Every row gives one point. The window is the flat piece filled in between its corners: a triangle in 3 columns, a solid with four corners in 4, and so on. A path goes straight from each point to the next, and from the last back to the first. After which points does the path pass through the window?

Window:
[[-4.2  2.9  6.1 -0.2]
 [ 2.0  1.3 -1.7 -1.2]
 [-0.5 -5.0 -1.9 -0.1]
 [ 1.3  0.8 -6.2  1.3]]
Path:
(1): [ 0.0  2.0 -6.0 -4.0]
(2): [ 1.8  0.7 -2.2  0.9]
(3): [-2.1  0.5  1.7  3.3]
(4): [-4.1  1.8  0.9  0.0]
(5): [ 0.1 -0.5 -6.7 -1.3]
(6): [ 3.5 -1.2 -3.9  2.9]
(7): [3.5 1.9 0.2 2.7]
(8): [-1.4  6.0 -4.4 -2.8]
Through the window after points: 1

Window:
[[ 3.3 -4.2  4.3 -0.6 -3.4 -0.8]
 [-3.4  5.4 -0.9 -2.9  4.2 -1.2]
 [-3.8  5.3 -3.2  2.8  2.7  2.7]
 [ 5.4  0.0  1.2 -0.3  2.0 -1.1]
 [ 5.4 -8.8  0.6 -1.0 -1.8 -3.5]
 [-0.4  3.7 -3.4 -2.5  0.3  3.6]]
Path:
(1): [ 0.7 -1.1 -0.5  0.7 -1.8 -1.4]
(2): [ 0.8 -2.6  0.5 -1.2  1.0  0.5]
(3): [ 4.9 -6.7  1.4 -0.5  1.1  1.6]
(4): [ 4.6 -1.3  1.7  0.7 -4.0 -3.4]
(5): [ 3.3  0.3 -1.0 -2.3 -2.4 -4.0]
(6): [ 3.7 -3.7  1.0 -1.5  0.9  1.7]
(7): [ 3.5 -8.3  1.4 -1.7  1.5  2.1]
(8): [ 5.0 -3.9 -0.2 -0.4 -2.9 -5.5]
(9): [ 3.5  0.1  0.9 -0.3 -3.3 -2.6]
(10): [ 1.1 -4.4  4.1 -0.8 -0.7  1.8]
(11): [ 3.4 -2.2  2.4 -1.2  2.4  2.1]
(12): [ 5.2  0.4  0.5  0.5 -2.0 -5.0]
(13): [ 4.0  0.7 -0.2  0.3 -3.6 -5.4]
(14): [ 2.9 -3.4  2.6 -3.1  2.5  2.9]
(15): [-1.9 -0.7 -0.2 -0.5  3.7  5.5]
(16): [-1.7  5.4 -2.6  0.4  1.1 -0.3]
Through the window after points: 7, 9, 11, 15

Window (8 x 8):
[[ 2.9 -1.5  3.1  3.9  0.0  2.5  5.7  2.1]
 [ 5.1  0.4  1.2 -2.3  7.7 -7.9  7.9 -2.5]
 [ 2.9 -6.2 -2.7 -2.0 -5.4 -1.0  1.8 -1.0]
 [-0.9 -1.1  4.0  4.4 -0.4  0.5 -2.0  1.8]
 [-3.7 -2.5  0.4 -2.2  1.1  4.6  1.6  0.0]
 [ 0.6 -1.1  4.0 -1.7 -1.9  1.9  0.3  3.8]
 [-3.2  0.5  0.9  1.4 -4.3  1.9  2.5  2.3]
 [ 8.9 -1.6 -6.1 -2.3 -9.6  0.6 -4.1 -3.7]]
Path:
(1): [ 1.6 -0.6  1.5  0.0 -4.8  2.1  1.5 -2.7]
(2): [ 4.3 -2.0 -2.2  0.7 -2.7  0.2  0.6  3.4]
(3): [ 1.7 -1.4 -2.5 -0.6 -2.9  2.0  0.4  5.7]
(4): [ 0.8 -2.2  4.1 -1.5 -2.9  0.4  1.1 -0.8]
(5): [ 1.7 -1.7  5.2 -1.4 -4.1  0.9  1.2 -0.9]
(6): [ 0.2 -0.7  0.8 -0.6 -0.2  0.6  1.8  3.6]
(7): [ 0.9 -1.6 -0.7  1.6  1.4  1.9  0.5  5.9]
(8): [-2.0 -2.2  3.5 -0.5 -2.7 -0.6  3.4 -2.6]
(9): [ 0.3  0.7  5.8 -1.1  0.5  1.5  2.8 -3.3]
(10): [ 2.5 -0.4 -0.6  1.3  0.9 -0.8  2.4  7.0]
(11): [ 3.1  1.1 -3.7  0.0 -1.0 -0.6  0.8  4.1]
(12): [-0.5 -2.5  5.1  0.3 -2.8 -0.3  2.8 -4.5]
Through the window after points: 1, 3, 5, 11

Window:
[[ 1.2 -5.1  1.9  2.1  1.0  6.6  3.8 -1.1 -5.3]
 [ 4.2  0.1  2.5 -0.3 -5.3 -0.9 -2.8  6.2  2.5]
 [ 1.0  2.0 -2.2  6.0 -0.6  2.5  3.7 -2.6  0.3]
 [-2.2  2.4 -0.6 -3.7 -5.0 -1.4 -4.0  4.5  3.0]
 [ 3.5  0.2  2.5 -0.3  4.4  1.2  2.4 -7.0 -2.1]
 [ 3.7 -6.4 -0.5  4.1  1.2  5.9 -0.9 -6.5 -4.8]
 [ 5.5  5.6  0.7 -7.4 -4.2  3.0 -1.0 -1.8  0.3]
 [ 4.1 -5.8 -3.6 -0.7 -0.6  0.7  1.0  2.4 -2.7]
 [ 2.3  0.4  1.4 -4.9 -9.0 -4.3 -1.1  1.7 -1.3]]
Path:
(1): [ 3.6  3.5  0.7 -1.6 -0.1  1.4 -1.5 -0.3 -4.8]
(2): [ 3.3  0.3  0.6 -4.0 -2.7  1.7  1.4 -3.4  2.9]
(3): [ 2.5 -2.1  1.5 -2.0 -2.8  0.6  0.0 -0.3  0.9]
(4): [ 3.4 -0.1  1.4 -3.2 -1.4  0.2 -1.7  1.1 -4.0]
(5): [ 2.0  3.3  0.1  0.1 -2.5 -0.5 -3.5  5.2 -3.5]
(6): [ 2.9 -2.2  1.3  0.0 -4.2  0.8  0.7  1.0  4.0]
(7): [ 4.0 -6.2 -0.1 -3.0 -5.3  1.0  1.8  0.3  1.8]
(8): [ 3.2  2.9 -1.0 -1.5 -1.7 -0.6 -2.0  2.2 -3.9]
(9): [ 3.0  2.4 -0.3 -2.5 -2.1 -2.3 -2.4  0.0 -3.0]
(10): [ 2.8 -1.5  1.2 -1.3 -6.0 -0.4  0.9 -2.4  1.7]
(11): [-0.5 -3.7 -0.4 -0.6 -2.5  2.9  1.0 -2.4  1.3]
(12): [ 2.2 -0.5 -1.0 -0.6 -1.5  1.4 -0.3 -1.2 -4.0]
Through the window after points: 1, 5, 7

Window:
[[ 1.7  2.8 -3.7 -8.2  2.9 -1.2  0.7 -3.2 -2.4  4.3 -4.9]
 [ 2.9  0.9  0.5  4.8 -8.5  3.1 -0.3 -1.1 -2.9  3.6  3.6]
 [-0.6  4.1  0.7  2.3 -8.0  0.5  1.1  2.2 -2.7 -4.0  0.7]
 [ 1.3 -7.0  1.1  4.3  2.8 -4.7 -1.5  1.4 -4.5  1.5 -0.6]
 [-4.0 -0.5 -3.8  0.2  2.7 -0.9  0.5  2.2  1.0 -0.5  3.9]
 [ 1.0 -1.8 -0.6 -6.5  5.9  4.3 -3.2 -2.6 -2.2 -0.4 -3.3]
 [ 5.2 -1.0 -4.7 -0.9 -1.9  0.9  1.1  1.2  1.8 -3.6 -0.1]
 [ 1.2 -0.4  0.6 -2.7  8.0  1.5 -2.1 -0.9  2.8  4.0 -7.7]
 [ 2.5  3.9  1.1 -0.1 -4.1 -2.1 -4.0  2.0  2.6 -4.0  6.7]
 [ 4.2  8.1 -1.5  3.3 -2.4  2.4  0.2  0.9 -4.8 -0.6  3.2]
 [-0.4 -5.2  0.1  1.1  8.3 -2.4  1.2 -8.4 -1.4  2.0 -5.2]]
Path:
(1): [ 2.2 -2.5  1.9 -3.0 -1.8  2.1  4.2 -0.8 -3.1  1.3  0.9]
(2): [ 1.4  2.7 -4.3 -1.4  1.6 -2.2 -2.4 -1.3 -2.3  1.1 -1.5]
(3): [-0.1 -3.4 -3.8  3.7 -0.1 -2.7 -3.4 -1.3 -1.6 -0.9 -1.8]
(4): [ 2.2 -0.9  5.2 -1.1  3.0 -0.9  2.6  3.6 -2.7  1.9  2.7]
(5): [ 0.8 -0.9  1.4 -1.5  3.3  0.8  3.1 -1.4 -0.6  0.3 -1.2]
(6): [ 0.3 -4.0 -3.3  3.3  3.2 -2.1 -6.0 -5.8 -2.5  3.2 -3.6]
(7): [ 3.1  1.0 -4.6  2.3  0.8  1.6 -4.3 -1.6 -2.5 -1.4 -2.5]
(8): [ 1.6 -1.1  3.7 -3.6 -0.1  0.5  2.3  0.2 -1.4  0.9 -0.8]
(9): [ 1.5  0.4  2.2 -1.2  1.1  0.4  2.0 -0.2 -0.9  1.6  1.9]
(10): [ 1.9  1.5 -5.2  0.5  0.1  1.6 -4.3 -3.9  0.1 -1.9 -3.8]
(11): [ 0.2  2.5 -2.2  2.1  0.0  0.4 -5.2 -3.2 -0.2 -2.4 -1.9]
(12): [ 2.1  3.1 -0.1 -1.7 -2.5  1.2  1.6  0.8 -1.0  0.3  1.2]
Through the window after points: 3, 5

Window:
[[ 2.1 -1.7 -2.7  0.9  1.6  0.1  3.0 -0.2  3.0  0.6  3.8  0.9]
 [-0.7 -5.3  2.5 -1.7  5.8  1.0  0.0  0.1  1.9 -1.4  3.2  1.8]
 [ 0.8  2.1  1.2 -6.1  4.8  0.7  4.9  0.8  4.7 -0.2 -1.7  7.7]
 [-2.8  0.4  1.4  4.1  2.8  2.8  1.4 -2.1  2.3  1.4  2.5  1.7]
 [ 3.2 -0.6 -0.4 -1.5 -0.3  1.8  0.6 -0.4 -0.4 -3.5 -5.3  2.3]
 [ 7.9 -4.0 -0.2 -6.6  6.4 -3.8 -4.8  5.2 -4.5  6.0 -3.4 -4.9]
 [ 3.4 -2.7 -1.0  1.2  0.0  4.2  1.6 -0.7  6.0 -0.1 -4.0 -2.9]
 [ 0.2 -5.2  0.3  1.8 -0.1 -3.9 -0.6  1.8  0.1  4.7 -2.2 -1.5]
 [ 5.4 -1.6  2.3 -8.2 -1.3  3.4 -4.1  1.6  1.7 -1.2  2.1 -4.3]
 [-2.3  3.6 -4.2  0.6 -0.7  3.9 -9.4 11.6  4.0 -5.6  1.5  1.6]
 [ 1.9  1.9  4.5 -2.1  1.6  1.5 -0.1  2.1  3.5 -7.5 -0.5 -1.5]
 [-1.6 -2.3 -2.9  1.7  2.9 -2.3 -1.3 -3.3  3.7  2.1  0.4 -0.4]]
Path:
(1): [ 3.8  1.2 -0.2  1.2  4.0 -0.6 -4.6  1.4  3.6  1.4 -0.6  3.6]
(2): [-3.4 -1.5 -1.9 -1.1 -0.7  4.2 -0.4  5.2  1.2 -2.9  1.2 -3.6]
(3): [-0.7 -2.9 -2.2 -2.1  1.2  2.2  1.3  1.2  2.3 -1.8 -0.9 -1.1]
(4): [ 6.8 -0.8  2.6  2.3  0.3 -0.9 -2.1 -1.0  3.8  4.2 -0.2 -0.7]
(5): [ 3.2 -0.7  1.1 -1.3  3.9  0.3 -4.5  3.8  2.0  0.0 -0.1  1.5]
(6): [-0.9 -1.7 -4.0 -6.2 -1.4  1.7  1.5  3.4  1.8 -4.1 -0.8 -2.9]
(7): [ 1.2 -1.4 -0.6 -4.2  4.0 -0.2  0.5  1.6  0.5  0.4  0.4 -1.6]
(8): [ 6.5 -2.7 -0.3  2.2  1.2 -0.2 -2.3  2.6  3.3  2.5  0.1  4.3]
(9): [ 7.4 -2.0  2.3  0.1  2.1 -0.6 -0.3  0.2  3.5  0.4  0.9  2.1]
(10): [-2.6 -1.1 -2.1 -4.5  1.2  2.8  0.4  1.9  1.8  0.1 -2.3 -2.5]
(11): [-1.8 -0.3 -1.1 -0.2  2.1  2.3  3.5  1.5 -0.7  0.8 -5.1 -3.3]
(12): [ 6.0 -3.5  0.4 -1.2  1.3  0.5 -2.8  0.6  4.7  0.3 -0.4 -0.5]
(13): [ 8.5 -0.8  1.5  3.8 -1.3 -2.6 -0.9  0.4  3.4  0.1 -1.2  3.3]
(14): [-3.7  0.3 -2.8 -4.9  3.4  4.7  0.5  2.6  1.8 -0.6 -1.1 -3.2]
(15): [-2.1 -0.2 -5.4 -2.8  1.2 -2.5  5.1  3.1  0.0 -0.1 -3.6 -2.8]
(16): [ 5.2 -4.1  3.6 -1.9  3.4  0.1 -1.3 -1.8  1.5  2.1  0.1 -0.9]
Through the window after points: 1, 3, 7, 9, 11
